Rows are points. Before rounding, the points of a table are all equally far from one centre. They may lie mostly on one side of it. Write the centre, to within rounding.

Points (10 x 3):
[[ -7 -18  28]
 [ 38  18 -33]
 [ 20  20 -45]
 [ 42  51 -34]
 [ 57  62   5]
 [ 59  51  -3]
 [ 43  69 -24]
 [ 31  -8 -13]
 [ 19  31 -48]
 [  6  24 -50]]
Centre: [-1 41 10]

Points (14 x 8):
[[ -4  39  66  51  35   9 -26  35]
 [-52  26  40  14  29  30 -20   8]
 [  3 -20  19  31  58  17 -78  30]
 [-28  19  67   5   8  40 -18  40]
 [ -5  -8  70   6   6   3 -47  46]
 [ 40  15  40  21  52  60 -50  23]
 [ 51  -7  32  40   6 -13 -55  64]
 [ 12  12  -4  17  -1  24 -75  67]
 [ -9 -32  -1 -11  16  12 -59  74]
 [ 38  33   5   9 -13  14 -27  89]
 [ 17 -28  55 -26  25  43 -33  44]
 [ -3  44  46 -18  16  34 -29  50]
 [ 35   2  37  41  37  -4 -40  90]
 [  0 -52   0  24  34   9 -51 -20]]
Centre: [12 -4  5 24 22 17 -4 31]

Points (19 x 14):
[[ -5  -3  95  -5 -11  49   0 -27  29  40  10  13  21  24]
 [ 18 -18  46 -22  19  23   3 -46  -9  60 -28  -1  21  47]
 [ 36 -26  70  -2   9  20  20 -32 -21  26   8 -18   9  34]
 [ 31  13  65  23  -8  22  12 -25  -1  75   3 -41   0  47]
 [ 17 -13  55  23  -8  13 -15 -28 -17  81  17 -16  10  31]
 [ 32  17  62   5 -19   1  -8 -42   7  47   8 -24  -6   8]
 [ 28  -1  56  19   0   9  14 -35  -7  40  36 -36   6   8]
 [ 30   5  14  29  12  -7   3 -23   1  56 -11 -12  26  76]
 [ 42   7  38  16 -31  41   7   4   9  71 -12 -10 -64  68]
 [ 26  19  58  27  -8  16   1 -43  20  58   2 -39 -23  36]
 [  6  18   3  27 -36   8  10 -28  10  69  29 -16 -19  62]
 [  7   9  44  13 -24  -2  10 -45  29  23  15 -28  14  11]
 [ 31  19  -2  44 -11  -8  -8 -20   6  68  12  15 -16  52]
 [-14   5  21 -20 -11  13   8 -41  -1  74   0   0  40  19]
 [ 44  34  10  20 -14   8  16 -47  11  58   4 -21   4  28]
 [ 50  36  23  24  13   9  -6 -39  -4  64   0 -20  12  36]
 [ 34 -20  14  -8 -50   9  24 -34  -3  53   5   5 -11  33]
 [ 44 -18  37  36  -7  22  12 -30   5  68  31 -21  17  40]
 [  5  22  52  52 -15  26  43   5   5  58  28   5  18  55]]
Centre: [ 9  7 18 -4  8 42  0 21 17 35  4 -3 -8 29]

Points (30 x 24):
[[  6  -2   6  30  -6 -53 -35 -23  -1 -15  44  27  -7 -42  25   6   9 -45
  -18 -23 -29  -7 -53  63]
 [-26  -4   6  56 -14 -70 -52  11 -14 -25  10  19   3 -45  17  23   6 -54
   18 -17   5  25 -19  65]
 [ -9 -23  77  57  40 -47 -49  -8 -18  10 -17  13  14 -52  10  -6 -14 -54
   15 -32  47  44 -21  58]
 [-30  33  25  49 -43 -29 -29 -24  -8 -46 -11  14  14 -61  -8  23 -12 -30
   20 -45 -12   9  -8  88]
 [-44  -6  40  27 -21 -47 -34 -47 -26 -11 -24 -17  -2 -32 -17  16  -2 -70
   39 -19  17   1   2  27]
 [ -6  -2  17   6   6 -95 -12  -1 -22 -23   5  16  21 -61   0  18  -6 -47
    6 -36   2  47  -1  74]
 [-28  12   8   6  11 -61 -15 -13   0 -18  20  10  10 -65 -49  11 -11 -23
   36 -32 -19  11   2  89]
 [-37 -22  19  58  13 -63 -34 -13 -22 -46 -44  49   3 -31   7  24   8 -42
   -2  -2  25  17 -21  91]
 [ -3 -11  17   7 -15 -41 -20  -2 -22 -26  14  30 -17 -73   9  25  22 -56
   -1 -44  38  73 -28  63]
 [ -7  13  35  33   3 -69 -39 -15 -20   2 -32   4   7 -25 -24  26 -19 -37
   35 -59   2  39   9  54]
 [-42  -4  32  49 -36 -32  18  48 -52 -41 -36  31 -19 -19 -20  14  17 -53
  -10  -9  21  31  -5  33]
 [-48   6  58  10 -13 -60   6 -13  28 -42   3 -24 -23 -80   8 -39  20 -67
    6   9  46  17 -42  76]
 [ -4  13  32  19  44 -60 -13  17  -9  11 -11  25  23 -48  -2   7  21 -15
   20 -37  -4 -13 -54  10]
 [-32 -13  44  64 -20 -80 -21   8  23 -51 -18   2   9 -29  20  34   2 -41
  -20 -41  34  36 -48  73]
 [-39 -30  15  83  21  -5  -6 -36 -26  -1 -44  23 -19 -32 -24  15 -10 -41
    9 -51  22  49 -12  62]
 [-33   6  36   7 -16 -60 -29  13 -35  -2   7  39 -32 -66  -6   5   8 -51
   16 -45  15   7 -28  35]
 [-32   4  31  22  -6 -21 -49 -12 -10  12  20  14 -33 -42 -31  25  34 -49
  -50 -12  13  30 -24  94]
 [-30  29  14  59  -8 -38  -7   0 -50 -19 -12  21  15 -38   4  -3 -30 -64
   16 -13   3  63 -47  48]
 [-56 -27  20  45   1 -12  10  -1 -50 -45  46 -14  21  -7 -32  18 -18 -22
    7   6   1  14  -2  35]
 [-25  28  10  58 -59 -54 -16  14 -35  10   4   4  10 -21  19   1 -45 -28
    4  -9  27  42 -34  52]
 [-27  55   8  78   8 -54 -29 -11   5 -30  -1  -8 -19 -39 -10   5   2 -57
    4 -10  20   3  -8  84]
 [-17 -27  -1  26 -18 -41  -5  31 -41 -30  33 -18  23 -73   9 -17   6 -18
  -19 -11  17  64 -11  40]
 [-36 -26  25  50  41 -35   0   5 -38 -24 -16   6  31 -46 -10  34 -22 -63
  -11  13  -2  -4 -27  44]
 [  4 -11  31  36  15 -66 -39  15   9 -12  23  17 -33 -30  12  38  -8 -51
   -4 -13  31  59 -13  55]
 [ 31  12  30  -2   1 -62 -44 -20 -14 -17   3 -34 -33 -64   3 -19   9 -26
   -6 -43  -7  41  -5  47]
 [ -8  30  13  70 -52 -43 -24  20 -21 -47 -14 -22  11 -35  17  18 -18 -50
   11 -27  39  36   3  70]
 [-14 -11  17  10 -39 -66 -33  11  -6   5 -19  -4   6 -20  41  12   9 -40
   49   5 -14   6  13  49]
 [-28  -8  12  34 -11 -52 -26   9  16 -51   6  20  13 -58 -22  13  -9 -53
   27   5  27  63 -38  32]
 [-40  -1  43   6   3 -30 -30  12 -45   1  14  30 -15 -33 -20  26 -26 -50
   45 -42  19  34 -21  30]
 [-20 -12  24  18 -37 -36  -5  25 -25 -55 -16 -18  25 -70   1  32  10 -47
   21  13  12  59 -26  82]]
Centre: [ -3 -13  31  13  -3  -9   9   3   3 -16 -12  -3   5  -6  -5 -24   3 -26
   0 -22  29  10 -26  72]
